Every row gives one point. Each copy is the shape, with its points in the same order, turned, moved and blurred by noise. Say if it was mirrored as well.

Shape, 9 rows:
[[ 16  13  33]
 [ 13  25  20]
 [ 46 -16 -39]
 [ 26  24  -6]
 [  2 -39 -39]
 [  5 -39 -24]
 [  1 -22 -50]
 [ 23  39  22]
 [-24 -27 -22]]
Copy 1, 9 rows:
[[-13  20  33]
 [-16   3  34]
 [ 48 -27   3]
 [  2 -18  32]
 [ 25 -16 -39]
 [ 24  -3 -32]
 [ 19 -34 -33]
 [-17  -2  51]
 [ -7  -6 -40]]
Copy 1 is: mirrored
Copy 2, 9 rows:
[[  8  40  14]
 [-15  30   6]
 [  6   6 -63]
 [-22  23 -14]
 [ 33 -33 -37]
 [ 41 -17 -28]
 [  9 -38 -34]
 [-23  52   9]
 [ 24 -33   2]]
Copy 2 is: only turned
Copy 3 (9 x 3):
[[ 16 -25 -37]
 [ 21 -37 -25]
 [-62 -45 -12]
 [ -5 -50  -8]
 [-59   6  -3]
 [-51   4 -17]
 [-52  -5  12]
 [ 25 -49 -16]
 [-34  17   3]]
Copy 3 is: mirrored
Copy 4 (9 x 3):
[[ 20 -31 -43]
 [ 18 -12 -40]
 [ 42 -11  42]
 [ 38  -1 -18]
 [-15 -12  40]
 [-10 -26  28]
 [ -9   3  42]
 [ 36  -8 -48]
 [-34 -15  18]]
Copy 4 is: mirrored

Shape:
[[-15  27 -15 -56 -24  -4]
 [-16 -68  51  -8  20 -51]
 [-33   2 -11 -10   7  -3]
 [  6  11 -40  12  -7  23]
 [-11  17 -12  28 -24  38]
 [  3 -63  83 -23  -4 -34]
 [-12  22 -12 -10 -23 -25]
 [-21  33 -22 -26 -30  -9]
 [ 25 -65  46 -20  28 -21]
 [  6 -20 -33  12 -32   1]
 [ 17  15  -7  24  11   7]
 [-24 -14  -5 -22  -7  13]]
Copy 1 (12 x 6):
[[-27  45 -48  12 -37  -6]
 [-16 -45  53  10 -59   4]
 [ -7  22  -4  12 -19  26]
 [ -2  19 -34   4  29  13]
 [-34   7 -27   5  33  39]
 [-53 -60  40   2 -72 -12]
 [-19  14 -38  40 -15   8]
 [-24  33 -55  29 -19  12]
 [-22 -40  47 -13 -32 -28]
 [  1 -18 -38  -1   9   8]
 [-24  10  -3  22  33   2]
 [-17  14 -14 -14 -19  23]]
Copy 1 is: mirrored
Copy 2:
[[-24  18 -29   5  56 -20]
 [ -7 -48 -24  86 -35   1]
 [  6 -15   7  12  25 -18]
 [ -6  10  13 -33  -1 -43]
 [-34   0  46 -20  10 -36]
 [-54 -50 -36  78 -32  18]
 [ -4  31  -1  16  20 -14]
 [-11  33  -5   5  44 -21]
 [-23 -58 -50  40 -46  -2]
 [-18  10   2   2 -15 -63]
 [ -8   2  15 -18 -21 -11]
 [-20 -23  -3  12  26 -30]]
Copy 2 is: mirrored
Copy 3:
[[ 27 -64   2 -38 -17  17]
 [-77  17  41 -20   5  34]
 [ -6 -32 -10 -22   7  -5]
 [ 29 -21 -23  11  22 -18]
 [ 21 -21 -22  23  -2 -33]
 [-54  19  64 -10 -32  36]
 [ -1 -44 -18  -6  -8  22]
 [ 24 -66 -13  -7 -10   4]
 [-37  45  55 -24  12  35]
 [ 10 -32   6  25  34   5]
 [ 10  11 -31   6   7   9]
 [ -1 -20  12 -17   8 -11]]
Copy 3 is: mirrored

Shape, 12 rows:
[[-15   8  37 -14   7 -31   6 -42]
 [-16  -6  46  -9 -15  61  26   3]
 [ 39  20  14 -41 -12 -25   8 -16]
 [ 42  18 -12  -5  -1 -35 -16   6]
 [  5 -62 -18  38  14 -42 -30  31]
 [-43 -28  19 -15 -10  27  59  13]
 [-23  -6  30   7  33  37  26  24]
 [  5  -1  62 -35 -11  26   0   1]
 [ 23 -25 -25  53 -12 -22  28 -11]
 [-11  12   3 -34  -9  33  19 -26]
 [ 41   8 -24 -11  -8 -41 -39 -34]
 [ 49 -16  10 -31  22 -20  -8 -33]]
Copy 1 (12 x 8):
[[ 47 -21  19  26  20  29 -19  27]
 [-11 -10 -64  18  10  17 -51  -7]
 [ 21  22  30 -28  15  28 -21   5]
 [ 17  16  34 -34 -12  18  17  27]
 [-30 -59   8 -25  -8  45  67  23]
 [ -6 -22 -57  34  28   5  -6 -41]
 [ 11 -11 -63  31 -18  33  -1 -12]
 [  9   8 -15  11  -1  52 -55   0]
 [  1 -29 -20 -37  26 -10  47  38]
 [ 29 -17  -8   0   2  -2 -50 -12]
 [ 28 -23  56 -52 -11  20   0  35]
 [ 45 -10  16 -45   3  63  -5   7]]
Copy 1 is: mirrored
Copy 2 (12 x 8):
[[-18   2  34 -26   5 -28 -44  36]
 [ -6 -56 -17 -31  27 -26  -4 -18]
 [ -2   6  33  -9  25 -16  20  62]
 [-18  28  13  27   7   9  18  44]
 [-80  35  32  23 -36   3  21 -28]
 [ -2 -45  17 -66  -2   3   2 -32]
 [-19  -5 -25 -41  23  -4  -9 -35]
 [-16 -35 -17 -29  23 -49   8  25]
 [-42 -10  51  28  14  41  -7 -15]
 [ 32 -26  14 -15  22 -26  -3  -2]
 [-14  37  47  49   3 -24   9  46]
 [-30  28  48  -1  41 -41  11  32]]
Copy 2 is: only turned
